Every row gives one point. The last column is the point's height on a tilted bowl or saddle (a function of degree 2), plus a little noise. Count its main directions that bend up, bend down and stay straight.

Points (10 x 3)
[[ 29  39  27]
 [-33  23  23]
 [ 31  22  20]
 [ 45  25  27]
 [-16 -14  15]
 [-58  60  60]
 [ -7  -9  13]
 [-32 -52  37]
 [ 37  23  22]
 [-27 -41  27]]
Directions: 2 up, 0 down, 0 straight

Points (15 x 4)
[[-19  -1  -4 -14]
 [ 31   9  34   8]
 [-22 -31  17  -2]
 [ 20 -49  50  42]
 [ 23 -11 -22   4]
 [ -6   9   2 -15]
 [ 22  42 -12   3]
 [ -4 -18  17  -8]
 [-36 -43  18  10]
 [ 11  36  57  21]
 [ 40  14 -59  41]
 [ -1  -7 -32   0]
 [-58 -60 -44  60]
 [-25  43  19  -4]
 [ 33 -21  26  14]]
Directions: 3 up, 0 down, 0 straight

Points (42 x 7)
[[ 37   8 -26  12  -3  21   3]
 [ -9 -19  -1   4 -37  28  -3]
 [-46  27   0 -10 -17 -33  48]
 [-12   7 -16  -5  11  33  10]
 [ -8  -2   0 -30  -5   0   9]
 [-10  -4  42 -17  -3  -7  20]
 [ 12  12 -36  -3 -13  31  13]
 [ -5  38 -30  44 -33  35  15]
 [-10   6 -36   5  10  -8  19]
 [ 32  -7 -23 -10  -4 -19  18]
 [ 39 -21   5   1  -7  38  14]
 [ -4 -17 -19 -12  -1  -2  13]
 [-10   8  20  23  29 -19  13]
 [ 10 -16   1  -1 -10  21   4]
 [-12  17  -3  -9  -3  37   9]
 [ 11  -2 -17   2 -19  44   7]
 [-27 -18 -50 -14  20 -22  56]
 [-12  12 -31 -17 -34   0  27]
 [-17 -18  28  33   9  -2  34]
 [-15  12  -2  24  29   3   6]
 [  9   1 -29 -47   9  29  16]
 [-28 -12 -12 -26 -15  -2  22]
 [  6 -10  15   9  11   9   9]
 [ 16 -18  13 -14  -5 -24  23]
 [-30   9  21  28 -26   8  26]
 [-17  28 -13   1  33   7  -9]
 [-58  10  16  57  -9  19  60]
 [ 26  31  22   5  -6  37  13]
 [ 24   5  16 -17   2 -13  10]
 [-14 -19  16  60   6   8  40]
 [ -6 -21  -1 -28 -30  12   7]
 [ 18  27  14  -9  15 -49  18]
 [ 21  17 -16 -31 -16  -8  20]
 [  0 -12 -10 -18  24  24   3]
 [-14   7 -15 -43 -27  10  24]
 [ 18 -14  24  -9  13  17   9]
 [ 23  17  15  17  37 -55  16]
 [ 13 -14  -7  -5  -5   1   6]
 [-26   5 -22 -12 -24   5  21]
 [ -2 -11  39  13  24 -13  26]
 [ -3 -28  11 -18   6 -24  22]
 [ -7  -2  -5  22  -8  -1   9]]
Directions: 4 up, 1 down, 1 straight

Points (65 x 9)
[[-17 -11 -16   7  -6 -16  -5  -5   0]
 [-17  17  -5   0 -14  36  -2   4  -2]
 [ 11 -25 -12  24  -8   9   0   7  13]
 [ -1 -13  11   1   3 -30   8  17  11]
 [-14   5  -4 -16  34 -23  -8  -3  16]
 [  5 -48  -9  -8   6  -4 -10 -24  27]
 [-33 -24   6 -17 -11 -13 -13  -7   3]
 [ -7 -20   9  -4   9  17   0  -1   6]
 [ 14  18  -7 -12  18  14  -3   6   3]
 [ 33   6  17   3   6 -30 -10  -5  15]
 [  0  -4  -5  -6  -2  22   1  28   4]
 [  5  -9  -2  15 -30  17 -16 -12   4]
 [ -4   1  22   2  30   2   5  -9  11]
 [  5  -6 -10  20 -33   0   9  15   5]
 [ 18 -32 -29  11  -1  11  18   0  19]
 [ 10 -12 -19   0 -12   3  -3 -32  18]
 [ -8  -5  -6  11 -24   0   4   0  -3]
 [ -6 -17  17  11 -25  20  27 -15  11]
 [  0 -22  14 -32   5  17   9 -15  14]
 [ -4  14 -14  -9  22  27  31  -8  12]
 [ 11  -3   3   8  17  -3  -1   2   6]
 [  9 -23 -19   6 -32  -2 -26  19   5]
 [ -8 -13  21   2  -5 -26   8   1  12]
 [  5  -6   1   5  -2  13  18 -15   9]
 [ -3   2  27   6  -3  -1   6  18   3]
 [  4 -11  21 -14   5  -7  -7  -7   7]
 [  0  -1 -15  25  -8 -29 -11 -16  13]
 [ 13  -1   2 -14 -13  -3 -20  -8   6]
 [ 20  -8  19 -26 -27  -5  -4 -15  12]
 [-20   9  -9   8  -1   6   2   2  -3]
 [-23  35   4   1   4  26  25   5   7]
 [ 10   9  -9 -23 -14  -1   7   0  -1]
 [-14 -27 -17 -18 -12 -16 -10 -17   9]
 [-28  29  -1  19  29 -14  26 -23  27]
 [ 15  12 -24  15  -2  19   7  -9  13]
 [ -2  -9  19  -4 -13  13   9  20   1]
 [  6 -10 -18 -12 -16   6  -3  17   0]
 [ -3 -17   7 -35   1   2  -2  17   6]
 [-10   8   6  18  -9  23 -19 -15  -3]
 [ -7   5   8   9  10 -13  10   7   5]
 [ 31  19   3  10  12 -31  -3 -16  18]
 [ -9   2  -3 -18  -1  12  11   5   0]
 [ 27 -10   2  30 -23  -1   6   6  18]
 [ -5  16 -10  -1   6  22 -19  16   4]
 [ -2  -9   8   1  -2   8   3  -7   3]
 [-16   4 -26  22  -8  13  14 -27  12]
 [ 60 -15  -4  40  -3 -42 -22 -21  60]
 [ 21   7 -21  -1  27  25  -5  -9  20]
 [-23 -14  11  -5  21  20  25  11  13]
 [ -4 -10  -2   6   4 -11 -26   3   3]
 [-22  -4   4 -19 -42  14   1 -13   0]
 [  0  15   3   5   6  -6   2   7   2]
 [ 12   4  -7   8   5   4   9  -9   6]
 [ 12 -37   5   0  -9  -1 -25   4  12]
 [  2  15  -3  16 -10 -21   9 -17  13]
 [-15  -9  -6 -29  11  33 -17  14  14]
 [ 10 -25  11  14 -14  -8 -14 -21  15]
 [-19 -25 -10  25   2 -31  -4   1   7]
 [-10   6 -19  -2 -11   4  13 -23   7]
 [-32  -8 -18   6   8  21   2  -4   3]
 [  4 -25  11  17  34 -16   6 -14  25]
 [-16  14   1 -29  14 -10   7  13   7]
 [-25   1 -13 -17  16  -5   9  17   5]
 [  3 -38  15  11 -28  16   7  19  11]
 [-10  12   6  30  26  -7   7  29  15]]
Directions: 6 up, 1 down, 1 straight
